Rows are points. Examples show where two turns around zero, p and q, send a point. Where does a point land after both, in the order given? Backwards means that the second turn is done in reverse. Each puzzle has new turns, and all numbers are rounded.

Turn p:
[ 1.2 -0.4] -> [ 0.8 -0.9]
[-2.0 -3.1] -> [-3.3 -1.7]
[0.7 3.4] -> [2.3 2.6]
Turn q:
[ 4.8 -1.5] -> [ 4.5 -2.3]
[-0.9 -2.8] -> [-1.4 -2.6]
[-1.5  1.7] -> [-1.2  1.9]
[-1.3  0.7] -> [-1.2  0.9]
[-0.9  1.9] -> [-0.6  2.0]
Where do these land?
q, then p: [2.4 1.3] -> [ 2.7 -0.5]
q, then p: [-1.1  2.2] -> [0.6 2.4]
q, then p: [-1.2 -3.5] -> [-3.2 -1.9]

Turn p:
[-0.4 -3.0 -2.8] -> [-0.8 -2.3 -3.3]
[0.7 0.7 0.5] -> [0.8 0.4 0.7]
[-3.8 -1.9  2.6] -> [-4.4 -1.3  1.9]
[ 1.4  2.3 -0.5] -> [1.9 1.9 0.0]
[ 1.8 -1.1  3.0] -> [ 1.2 -2.0  2.8]
[ 0.4  3.0 -2.9] -> [ 1.4  3.2 -2.3]
Turn q:
[3.0 3.8 0.2] -> [ 2.9  3.7 -1.4]
[ 1.7 -0.2 -0.4] -> [ 1.3 -0.3 -1.1]
[-2.4 -2.1  2.3] -> [-1.1 -1.9  3.2]
[-2.3 -1.5 -2.1] -> [-3.0 -1.5 -0.7]
Where do these land?
q, then p: [0.9 2.8 0.1] -> [1.6 2.5 0.1]
p, then q: [ 3.0 -2.1 -0.4] -> [ 1.8 -2.8 -1.5]
q, then p: [-2.2 -1.2 -1.8] -> [-2.9 -0.3 -0.9]
q, then p backwards: [ 3.0 -3.6  0.5] -> [ 3.6 -3.0 -0.4]
q, then p backwards: [-3.8  1.0  0.7] -> [-3.1  0.9  2.4]
p, then q: [-0.9  3.1  0.9] -> [0.5 3.1 1.2]

Turn p:
[-2.9  0.9 -0.6  0.5 -2.8  2.7] -> [-3.6  2.4 -0.9 -0.2 -1.8  1.6]
[-2.5 -2.3  3.8 -2.9 -2.6 -1.0] -> [-0.5  0.5  2.3 -4.2 -4.0 -1.6]
[ 2.4  1.6 -2.2 -0.7  1.6  0.8] -> [ 1.9 -0.4 -2.1  0.8  2.2  1.8]
[-0.5 -2.5 -0.3  0.8 -1.3  1.2] -> [-2.0 -1.7  0.3  0.3 -1.7  0.6]
[-2.6  1.6 -0.5 -1.4  3.9  1.0] -> [-1.3  1.0 -0.8 -2.6  4.2 -0.2]
[ 3.1  1.6 -2.3  1.1  2.9 -3.9] -> [ 3.8 -1.0 -1.8  2.9  3.1 -2.4]
[ 3.1 -0.8  2.2  2.7 -1.8 -0.7] -> [ 1.7 -0.7  2.9  3.1 -2.0  0.4]
Turn q:
[ 1.8  2.0  1.9 -0.1 -4.8 -0.4] -> [-0.9  2.3  3.3 -1.5 -3.4 -2.0]
[ 2.2 -2.3  5.2 -2.9  2.2  0.7] -> [ 1.4 -3.8  4.8 -1.7  1.3  2.6]
[ 1.3 -1.2 -0.8  0.8 -0.7 -2.2] -> [ 2.1 -0.1 -0.3 -0.3 -0.3 -2.2]
[ 0.9  0.4 -1.4 -1.1 -0.3  0.0] -> [ 0.9  1.1 -0.7 -1.1 -0.5  0.6]
[-2.8  1.1 -1.7  0.3 -2.4 -0.3] -> [-2.7  1.0 -2.3 -0.4 -1.4 -1.6]
[-0.1 -2.0 -0.9  2.1 -4.9  0.6] -> [-0.1 -0.4 -0.6  1.2 -5.0 -2.5]
[-3.8  0.7  0.4  0.5  4.7 -0.3] -> [-2.3 -1.5 -1.7  1.4  4.9  1.0]
[-1.0  2.8 -2.3  2.4  5.0  1.1] -> [-0.4  2.4 -2.3  3.5  4.3  2.0]
[ 1.4 -1.7 -0.3 -2.0  1.3  0.8] -> [ 2.0 -1.3 -0.1 -1.1  0.1  2.1]
Where do these land?
p, then q: [-0.7  1.3 -0.6  0.1  1.4  3.5] -> [-1.8 -0.2 -1.1  1.2  1.1  3.1]
q, then p: [-0.1  0.3 -4.0 -0.3  1.1  2.4] -> [-1.2  0.4 -3.0  2.0  0.8  2.8]
q, then p backwards: [-0.7  1.3  1.5 -1.3  0.6  3.6] -> [-0.1 -0.4  0.7  1.1 -0.7  4.1]
p, then q: [-2.0  1.5 -0.3  0.0 -0.5 -2.4] -> [-0.2  2.0 -0.6 -1.3  1.5 -2.0]
q, then p: [-0.5 -6.8  1.7  0.5 -0.9  2.9] -> [-2.2 -4.8  1.7  1.5 -5.0  0.8]
p, then q: [ 1.6  0.7  0.8 -0.8  0.0  0.2] -> [ 0.9  0.6  1.2  0.2 -0.6  1.1]
p, then q backwards: [ 0.4  0.2 -0.9  0.0 -3.3  1.8] -> [-0.1  0.1 -1.5 -0.2 -1.4  3.3]
q, then p backwards: [ 1.1  0.0  1.3  2.8  0.6 -5.0] -> [-0.4  0.7  1.2  1.3  3.1 -4.8]
p, then q backwards: [ 1.0  1.6  0.5 -1.1  0.9 -7.2] -> [ 3.1 -1.5 -1.9  2.9 -1.0 -5.7]

Turn p:
[-2.9  4.3 -0.4 -1.7  2.9  0.8  0.4  0.4] -> [-2.0  5.2 -0.5 -0.3  2.1 -0.9 -1.7  0.3]
[ 6.7  4.4 -1.6  1.9 -1.8 -0.4  1.9  0.5] -> [ 7.0  1.9 -0.5  1.7  1.4 -1.4  4.1  1.1]
[ 1.3 -3.4  1.0 -1.4 -4.7  0.9  0.1  0.0] -> [ 1.6 -3.1  0.7 -2.8 -4.0  1.2  0.9  0.9]
[-3.4  3.3 -0.7 -1.7  2.4 -3.0 -3.1 -0.9] -> [-2.3  2.6 -2.7  1.3  0.6 -3.5 -4.0 -1.0]
[-2.8 -1.2 -1.4  1.8  0.0 -0.4  1.6 -0.4] -> [-3.0 -0.2 -1.3  1.4 -0.4  1.6  1.4  0.4]
[-1.9 -0.7  2.6  1.4  0.3  1.2 -0.6 -0.8] -> [-2.0  0.1  2.7  1.0 -1.3  0.6 -0.7 -1.0]
[-0.3 -2.7  0.3  1.0 -0.5  1.1 -1.1  2.7] -> [-0.1 -2.5  1.2  0.3 -0.1  2.3 -1.4  1.9]
[-2.2 -2.4  2.6  0.0  1.5 -0.8  0.5  0.1] -> [-3.6 -1.7  2.0 -0.4  0.2 -0.6 -0.4 -0.2]
[ 7.0 -0.1 -2.5 -1.3 -1.5 -1.3  2.3  0.1] -> [ 5.8 -1.9 -2.0 -2.1  1.8 -1.0  4.0  0.3]
[-1.4 -1.7  0.1  0.1  1.4  2.0 -1.9 -1.7] -> [-1.3 -0.4  0.6 -0.1 -0.2  2.0 -1.9 -2.7]
Turn q:
[ 1.3  3.8  2.2 -1.4  1.0 -3.6 -2.0  0.5] -> [ 1.1  2.9  2.7 -3.1  2.1 -3.0 -0.9 -0.8]
[-4.3 -2.1 -2.2 -2.7  1.2  1.1  1.5  2.6] -> [-4.6 -3.7 -1.9 -1.3  1.0  0.7  0.6  2.2]
[ 0.2 -0.8  1.7  1.5  1.1 -3.8  3.3  2.8] -> [ 0.4 -0.5  0.1  0.7  0.6 -4.8  3.4  2.0]
[ 0.9  0.0 -0.4 -1.9  2.1 -0.5  2.2 -3.0] -> [ 0.9 -1.2 -1.8 -1.2  1.3 -0.2  1.5 -3.5]
[-0.5 -0.8 -0.8 -0.2 -2.9  0.9 -1.5 -1.8] -> [-1.3  0.9 -0.1  0.8 -2.5  1.6 -1.5 -1.4]
[ 1.5  1.1 -0.7  3.6  1.1 -1.9 -1.0 -3.4] -> [ 2.5  1.6 -0.2  3.2  1.4 -1.5 -1.8 -2.7]
[-3.5  1.6  1.7 -0.8  0.6  2.6 -1.5  1.0] -> [-2.4 -0.1  2.8 -0.6  2.1  2.9 -0.1  1.2]
[ 4.1 -1.1 -2.5  2.9  1.0 -0.7  2.2  2.6] -> [ 4.0 -0.5 -3.6  1.4 -0.6 -2.2  0.3  3.1]
[ 2.4  0.9  1.8  2.9 -0.9  3.1 -4.8  0.2] -> [ 3.4  1.6  3.6  1.5 -1.2  2.9 -3.3  1.4]
[-3.8  0.7 -1.5 -3.4 -2.0  2.8  2.1 -2.2] -> [-4.6  0.2 -2.1 -1.2  0.0  4.0  1.6 -2.0]
[ 1.9 -3.4  0.7 -0.5 -2.3  0.0 -0.5  0.7] -> [ 0.7 -1.2  0.4 -0.2 -4.4 -0.5  0.0  0.5]
Where do these land?
q, then p: [-0.3 -0.6  3.1 -2.5 -0.6  0.7 -0.4 -0.4] -> [-1.0  0.3  2.0 -2.8 -1.9 -0.6  0.8 -0.4]
q, then p: [-3.5  2.9 -3.2  2.8  2.6 -1.8  3.0 -2.8] -> [-3.1  1.7 -2.5  4.3  4.4  0.8  0.8 -2.9]
p, then q backwards: [-0.9  2.7 -5.0 -2.0  1.8 -3.1 -0.4 -1.4] -> [ 0.6  2.3 -5.6  0.3  0.2 -2.4  2.8 -1.1]
p, then q: [-1.5 -2.8 -0.5  0.0 -0.5  1.7  2.5  2.6] -> [-1.7 -2.4  0.3 -1.1 -0.1  2.4  1.7  2.8]
p, then q: [ 1.0 -1.9  1.8  0.7 -4.3  1.8 -0.9 -0.1] -> [ 0.6  0.8  1.1 -0.3 -4.9  1.4  1.5  0.6]
p, then q: [ 3.1 -3.5  2.5  0.5 -0.2  0.4  0.2 -0.2] -> [ 1.3 -3.0  1.5 -0.1 -2.8 -0.3  2.4 -1.5]
q, then p backwards: [ 1.9  1.3  2.6  0.2 -1.5 -1.2 -0.6  2.1] -> [ 0.8  2.6  2.5 -1.0 -1.8  0.9  1.2  0.9]
q, then p: [ 0.7  4.6 -3.9 -1.4  3.4  0.9 -0.4 -1.2] -> [ 1.1  1.8 -2.3 -1.1  4.6  0.9 -3.0 -3.3]
p, then q backwards: [-0.6 -2.7  2.8  1.8 -0.8  0.6 -3.0  1.4] -> [-1.0 -3.5  1.1  0.8  0.4  1.2 -3.7  0.2]

Turn p:
[ 3.9 -1.9 -1.9  1.1 -1.9 -0.6 -4.1 -2.4 -0.1] -> [ 2.0 -2.2  0.3  2.6 -5.0  0.1  0.2 -3.1  0.0]
[-1.2  0.8  2.8  0.7  3.2 -2.9  0.9  3.9 -0.7] -> [-0.5  1.4 -0.1  2.4  3.9 -2.4 -1.9  3.3 -1.4]
[-3.7  0.6  0.2 -0.6 -3.2 -0.3  0.0  1.5  1.5] -> [ 0.3  0.5  0.3 -4.0 -1.1 -2.0 -0.1  2.8  0.1]
[-0.1  2.3  3.6 -3.0  1.5 -0.1  0.1  3.1  0.5] -> [ 2.6 -0.1  0.2 -0.8  4.8 -1.1 -2.3  1.4  0.0]
[ 1.7  3.5  0.7  0.3  1.6 -2.2  2.5  1.3  1.0] -> [ 2.0  2.6 -2.4  1.9  2.6  0.8  0.1  2.0  0.7]
[-0.1 -1.2 -2.7  0.8 -2.5  2.8  0.3 -2.1 -3.8] -> [-1.9 -0.1  1.9 -1.6 -3.2  3.7  0.8 -1.8 -2.1]
[ 1.0 -0.4 -0.5  3.1  0.6  2.4 -2.1 -5.0 -0.8] -> [-1.7  1.0  2.3  1.7 -2.9  1.5  0.2 -4.2  2.5]
[-3.6  1.0  1.9 -4.6  2.5 -3.9  1.4  1.7  0.5] -> [ 0.0  1.4 -3.2 -2.2  4.8 -4.3 -1.3  0.7 -2.1]
[ 0.9 -1.3 -3.8  1.1  0.3  2.8 -0.6  0.0  1.3] -> [-2.0 -2.8 -1.1  0.2 -2.3  2.5  0.1 -0.1  1.9]
[ 1.0 -3.4 -0.3  1.0 -2.0  2.0  1.6 -2.0  0.5] -> [-1.0 -1.8  1.7 -0.3 -1.5  1.1  4.1 -1.0  0.4]
Turn q:
[-1.9 -2.6 -1.3 -1.6  3.4 -0.7 -0.9  1.4  1.8] -> [ 0.4 -2.2 -1.4 -0.9  1.1 -2.2  3.3  2.8  0.5]
[ 0.6 -0.4 -0.4  2.7  3.2  0.4 -2.2 -1.3 -1.5] -> [ 2.3 -2.0 -1.5 -0.9  3.3  1.3 -0.8 -0.6 -0.9]
[-0.3  1.9  0.7  1.1 -1.0  2.2  1.4  1.0 -1.8] -> [-2.3  2.2 -0.1  0.3  0.8  1.9 -0.9 -0.9 -1.0]
[ 0.7  4.3 -2.0  1.0 -3.1 -1.1  0.6  1.8 -0.2] -> [-0.4  4.2 -0.6  0.5 -1.3  0.9 -3.6  1.3  1.7]
[ 4.3 -1.5 -0.2 -1.5 -1.8 -1.3  1.5  1.8  2.7] -> [ 2.3  1.2  1.8  0.3 -4.3  1.6  2.4  1.4  1.4]
[-1.8 -2.3 -0.9 -5.6 -2.0  1.4 -1.5  1.6 -0.5] -> [-3.4 -1.6  0.6 -2.9 -3.6 -2.4  1.0  2.4 -1.9]
[ 4.8 -0.4 -1.4 -0.2  0.9 -1.6  2.2 -2.2 -0.6] -> [ 5.2  2.1  1.1  0.0 -1.2  0.4  0.8 -1.1 -1.7]
[-1.3  4.8  1.4  2.6 -2.2  1.6 -0.2 -1.3  3.7] -> [-2.2  1.7 -1.3  0.7  0.2  0.7 -2.1 -3.8  5.2]
[-2.6 -0.9 -0.1  3.1 -2.1  2.1  1.0 -2.6 -1.8] -> [-2.0 -0.9 -2.5  2.8  0.2  0.3 -1.8 -3.1 -2.3]
[-0.6 -1.7  3.0 -3.2 -2.3 -1.7 -3.0  1.1 -2.2] -> [-2.1 -3.2  4.4 -0.8 -1.5 -0.7 -1.7  2.1 -1.1]
[-1.9 -1.0  1.1  1.7  7.0 -1.3  0.9 -1.2  0.3] -> [ 2.2 -1.5 -0.6  1.0  6.3 -1.8  3.2 -0.4  0.1]
Where do these land?
p, then q: [ 2.7  0.6  2.9  0.8  2.7 -3.2  2.0 -2.6 -0.4] -> [ 3.3  2.8 -1.2  1.7  3.7  0.8 -0.9 -2.4  0.9]
p, then q: [-1.2  0.7  2.3 -0.4  1.7 -0.5  1.8  3.1  1.2] -> [ 0.8  0.2  0.1 -0.8  3.0  0.3  1.9  3.2  1.1]
q, then p: [-0.8 -1.2 -3.6 -1.5  3.5  0.0 -2.3  0.5 -4.4] -> [-0.5 -2.2 -1.9  1.4  1.8  1.0 -3.1 -0.5 -5.4]
p, then q backwards: [-0.8  0.9  1.7  1.8  1.6  3.9 -2.9 -2.4  0.2] -> [ 0.4  3.5  4.1  0.1 -2.3 -0.6 -1.0 -1.0  1.7]
p, then q: [ 3.9 -1.8  0.3  1.3  0.1  4.1 -1.5  4.2  2.9] -> [-0.1 -4.2 -1.0  1.6 -1.7  4.2  4.7  0.8  0.7]
q, then p: [-2.3  0.8 -2.1  2.1 -0.2 -3.1 -0.3 -1.2 -0.8] -> [-0.2 -0.3 -1.2  3.6 -2.5 -1.0 -2.1  0.6  0.1]
q, then p: [ 1.6 -2.1 -0.1 -1.4 -1.4 -0.4 -1.1  2.3 -3.6] -> [ 0.6 -1.6  3.5 -0.9  0.8  0.8 -1.7  1.2 -3.0]
q, then p backwards: [-1.2 -0.6 -0.4  3.3 -3.5  0.4  2.9 -2.1  1.7] -> [ 2.9 -0.1 -2.3  2.0  2.7 -2.1 -1.9 -2.8 -0.4]
p, then q: [ 0.0 -3.0 -2.0 -3.3 -2.6  0.5 -1.5 -1.5  1.7] -> [ 1.2 -0.8  0.9  0.9 -4.3 -2.5  1.0 -0.3 -2.9]
q, then p: [-1.3  2.3  0.7 -1.4 -4.5 -2.1  0.7  2.8  2.3] -> [ 1.8  1.3  1.0 -2.1 -1.6 -3.0 -1.0  4.1  2.7]
p, then q backwards: [-0.7  3.3  0.3 -1.3  2.6  0.5  2.2 -3.2 -0.9] -> [ 0.4  4.3  0.1  2.0  1.5  2.8  1.8 -0.4  0.0]
